Each wall is flat, endless, passes through zero and stands at right angles to its row. A trip goes straight from one point to another. List the walls that it crosses, first one first.
(in the rows, 128 means zero)

Walls:
(1): [ 86 102 121]
(2): [136 166 137]
(3): [151 139  74]
(4): [137 138 105]
(5): [115  90 111]
Trips:
[ 71 146 112] to [143 133 151] => 4, 5, 1
[134 112 114] to [109 100  69] => none
[137 149  87] to [158 117  93] => 5, 2
[142 117 103] to [ 56  77 148] => 1, 4, 3
[107 128  97] to [ 89 188 174] => 2, 5, 3, 4, 1

Walls:
(1): [145  99 105 120  99 124  84  86 114  95 117 124  86 113]
(2): [ 94 124  64 130  61  96 114  66 144  90  98 128 141 158]
(3): [164 126 114 125 117 114 147 123 107 117 134 101 159 167]
(4): [116 167 151 171 134 169 137 147 137  94 159 197 105 129]
(5): [101 175 127 132 170 150 146  97 120 163 108 113 138 120]
(6): [109 144 170 123 110 186 152 127 122  97 137 157  99  99]
(7): [117 152 144 126 140 176 146 137 166 157 177 111 229 154]
(8): [ 86 103 125 112 114 132 179 116 119  87  94 102  85 114]
(9): [148 167  93  84 159 211 106 125 163 150 109  77  73 181]
Trips:
[147  96 163 117 112 120 113 100 133 135  85 171 149 176] to [149 107  91 121 148 120 123  89 152 155 136 116 156 112] => 7, 5, 9
[ 79 143 184 117 175 135 132 170  82 126 129 101 134 131] to [156 135 149  94 156  72 149 126 159 178 109 100 153 108] => 4, 6, 8, 3
[157 104 130 150  93 122 124 101 129 108 105  74 146 128] to [100 154  94 101 167  52 159 129 177  76 123 114 155 152] => 7, 1, 5

Walls:
(1): [ 77 176 113 147 136 173 142 121 164 107 106 170  77 106 174 108  87 149
 153 116  74 123 153  87 101 112 143 148 108  85 166 149 122 121 124 132
 128 128 163 125 167 150 148 131  93  99 156 208]
(2): [ 96 152 106 163 105  94 111 147 131  89 100 104 180 175 159  79 151 128
 140 170  86 136 147 106 157  99  77 172 149 129 150 109 101 110  63 128
 114 153 168 121 173 103  80 161  83 119 139 113]
(3): [157 122 134  83 140 161 158 138  98 148 108 122  87 169  98 107 117 165
 119 101 129  85 149  76 144  77 162 154 126 152  81 170 197 183 126 170
 156 197 174 104  73 125 135 124 152 140 138 207]
(4): [154 133  90 105  81 187 118 161 154 116 128 126 105 106 162 159 156 127
 162 139 153 160 167 127 113 132 150 145 119 156 169 160  91  76 149  97
 134 137 140  88 160  88 123  89 178 132 172 109]
(5): [ 98 104 157 150 117 134 139 124  79 101 103 167 100 123 113 126  87 109
  97 165 115 145 150 194 171 126 110 129 131  66 101 131 130 138 140 124
 131 140 169 100 151 134 136 190 169 151 107 179]
(6): [121 102 144 110 145 130 162 169 122 133 132 123 111 132 115 134 124  81
 141  96 129 114 155 155 121 146 101 123 131 145 165 148 131 142 125 120
 156 176 126 149  78 107 146 124 123 120  84  94]
(7): [147 108 160 119  70 111 140 166 144 121 146 153 101  94 130 111 126 104
  88  66 123  82 138 152 164  82 133 118 162 110 166 131 199 113 140 115
 128 171  58 174 157 149 133  76 115 109 170 137]
(8): [101 120 166 129 126 113 144 170  70 121 136  85 127 167  80  94 173 179
 145 114 106 101 154 117 134 113  73 117 134 112 130 142  90 100 109  90
 122 164 183 123 132 107 123 175 103 120  82 134]
Trips:
[127 139 108 142 162  76  76 109  90  97 160 121  76 141 127 198  89 181
  67 113 122 118 119 117 175 123 112 118 120 180 157  95 132  86 177 118
  77 122 174 136 143 140 141 121 200 134  94 182] to [166 113 122 157 163 158  91 142 113 138 105 131 109  64 142 103 148 135
 126  82 159 168 106 126 122 111  96 116 123  99  99  82 182 118 141 109
  44  85 162 120  73 160 120 126 114 157 117 122] => 8, 3
[179  67 110 197 117 137 139 189 142 116 143 123 113  67 181 142 147 171
 134 144 147 122  64  84 136 111 162  83 153 142 125  98 111 120 124 118
 151  82 139 119 117 130 154 196 140 105 159  72] to [169 149 142 123 132 129 118 117  53  80 123  86 137 170 130 129 106 178
  78 108  97 104 119 147 116  87 126 141 168 132 135 183  93 150  99 128
 122 133 141  50 125 164  80  88  95 170 143  58] => 2, 8, 3, 4
[105 135 126 108 127 122 156 102 210 191 105 160  91 107 150 155 138 152
 123 152 140 120 148 174  93  84 185 105 172 107 100 130 150 143 172 173
 167  60 105 142 156 139  83 159 123 186 126 107] to [117 135 162 120 118 122 173 173 116  86 158 100 146 109 149 150 140  93
 124 186 131 109 135  88 122 100 143 113 138 116 133 170 136 153 149 120
 146 126 160  96 151 165  91 150 202  86 166 161] => 4, 3, 2, 8

Walls:
(1): [173 173 118 132 148 173 109 115 132 125 133 130 105 108 162 115 183  97
  82 134 119 158  99 145 137  88 165 155 117 108 124 140 121  80 126 122
 137  60 119 150 156  75 128 100 151 108  81 109]
(2): [169  81 153 127 109 150 103 141 115 144  85 146 162 100 123  62 101 102
 159 149 118 117 160 184  87 100  96 108  78 174 149 140 141  96 101  84
 150 219  71 134 120 136 165 110 169 158 136  97]
(3): [102 150  63 133 197 169  85  88 119 143 115 165  99 107  81 151 134 118
 154 106 131 161 128 100  27 152  88 180 167 134 119 107 111 184 158  87
 150 103 141  89 106 151  89 129 125 108  59 145]
(4): [ 92 149 144 106  83 125 109 132  97  83 128  87 152  75 140 113 106 126
  97 123 114 118 166 156 102 155 157 121 100 108  95 155 132 149  61  90
  99  79  71  90 108  96 178  93 158 153 156 130]
(5): [133 136 121 156 108  87 130 196 110 109  99 145  95 209 136 126 114 127
 144 141 132 140 100 142 121 146 122 104 146 100 206 119 140  88 100 121
 150  82  91 101  79 108  33 162 120 131 150 165]
(6): [ 98  99 156  43 110 109  93  70 152 115  87 156 117 130 106 118 189 143
 108 118 106 157 128  96  49 150 160  79 173 127 144 140  98 180 113  61
 113  99 145  91 104 142 132 143 170 128 136  81]
(7): [126 202  77 155 100 184 147  73 134  57 118 160 108 117 134 122  90 157
 106 156  86 140 189 114 164  95 154 109 152 123 136 132 111  78 103 106
 184  80 150 131  92 168 144 125 107 139  78 165]
(8): [114 113 144 116 111  98  60 121 117 103 135 143  87 131 139 105  86 110
 131 132 153 175 106 116 143 135 124 127 113 129 168 114  92 147 151  98
 130 150 147 109  96 160 102 147 195 171  61 164]
(9): [108 215 126 161  91 101 156 104 137 134  69 141 131  73  91 125 193 144
  91 115  73 144 129 148 103 159 169 151 121  73 114 129 153 128 151 168
  66 151 101 121 170 121 132 159  54 137  98 118]
(10): [160 118  90 115 157 157 183 163  78 126  90 167 187 131 138 137  95 146
  98 140  86 124  63 150 112 130 119 134 133 104 155  79  78  91  62 105
 139  97 138 110  86  96 154 125 182 128  98 104]
(11): [ 88 128  92 117 124 114 167 163 112  77 161 140  92 151 170 105 104 120
 104  98 108 159  67 137  90 137  79 171  73 133  98 154 107 114 168 168
 116 106 117 162 167 126 156 154 180 136  95 116]
Trips:
[131  75 113 114 100  96 124 175 165 132 103 162 122 160 115 110 131  95
 138 104 124 194 131 172 129 159 156 128 157 145 143 178 153 122  87 169
 123 123 138 102 110  91 132 118 172 143  79 167] to [128 118 132 122  96 144  96 147 195 162 218 130 108  89 177 113 117 159
 120  96 126 141 134 177  90 149 173 123 119 115 170 122 138 124 134 131
 147 163 148 163 138 126 102 153 118 158 128 131] => 10, 4, 9, 6, 5
[109 131 106 156 101 177  95 156 141  64 119 150 175 141 187 141 137 169
 148 130 103 122 111 168 147 125 161 124 208 116 167 104 138 156 140 148
 145 114 106 141 135 131 162 110 124 115 126 137] to [106 181 141 126 148  94 117 153 131 163 211 161 114 135 103 121 103 162
 156  80 109  91  93 134 156 143  93 135 203 180 117 154 145 130 115 118
 156 157 156 214 174 101 157 115 123 113  97 145] => 9, 4, 11, 5, 1, 10, 3, 7
